Each point is reached from the start by the listed moves, each made once or not at all, plus a little noise. Say if it took an odd or an even number of moves. Then give how often each move was made.

Moves:
(1): [ 32 -24  32   0]
(2): [38 42 -5  1]
Start: [ 25 -22 -31  -5]
Points:
[95 -3 -5 -5] => even (1, 1)
[ 58 -47  -1  -5] => odd (1, 0)
[ 63  20 -37  -4] => odd (0, 1)

Moves:
(1): [ 62   5 -20  -8   8  -1 -10   9  -3]
(2): [-15  61  -3  -1   1   0 -10 -10 -18]
(3): [ 26   7  55  -8  -7 -17  10   0  16]
(4): [ 19   9  25  90 -31 -28  14  -2 -16]
(5): [-19  -4  -7  12  54 -13  25 -33   4]
(6): [-4  9 23 24 31 52 -3  9  3]
(7): [ 25  -3 -34 -33  -5  16  58   3  -5]
(8): [ -2   5   1   2   8 -25  10  40   6]
(9): [ -7  13 -15  -7   3  11   1   0  54]
Start: [-19   7  -5  -5   0 -44 -12   7 -28]
Points:
[  7  26 -22  19  95   3  -3 -12  32] => even (1, 0, 0, 0, 1, 1, 0, 0, 1)
[-33   2  -9   8  54 -56  12 -29 -26] => odd (0, 0, 0, 0, 1, 0, 0, 0, 0)
[-52  10 -28   2  58 -48  11 -23  31] => even (0, 0, 0, 0, 1, 0, 0, 0, 1)
[ 52  86 -29 -50  64 -69  71  14  25] => odd (1, 1, 1, 0, 1, 0, 1, 1, 1)
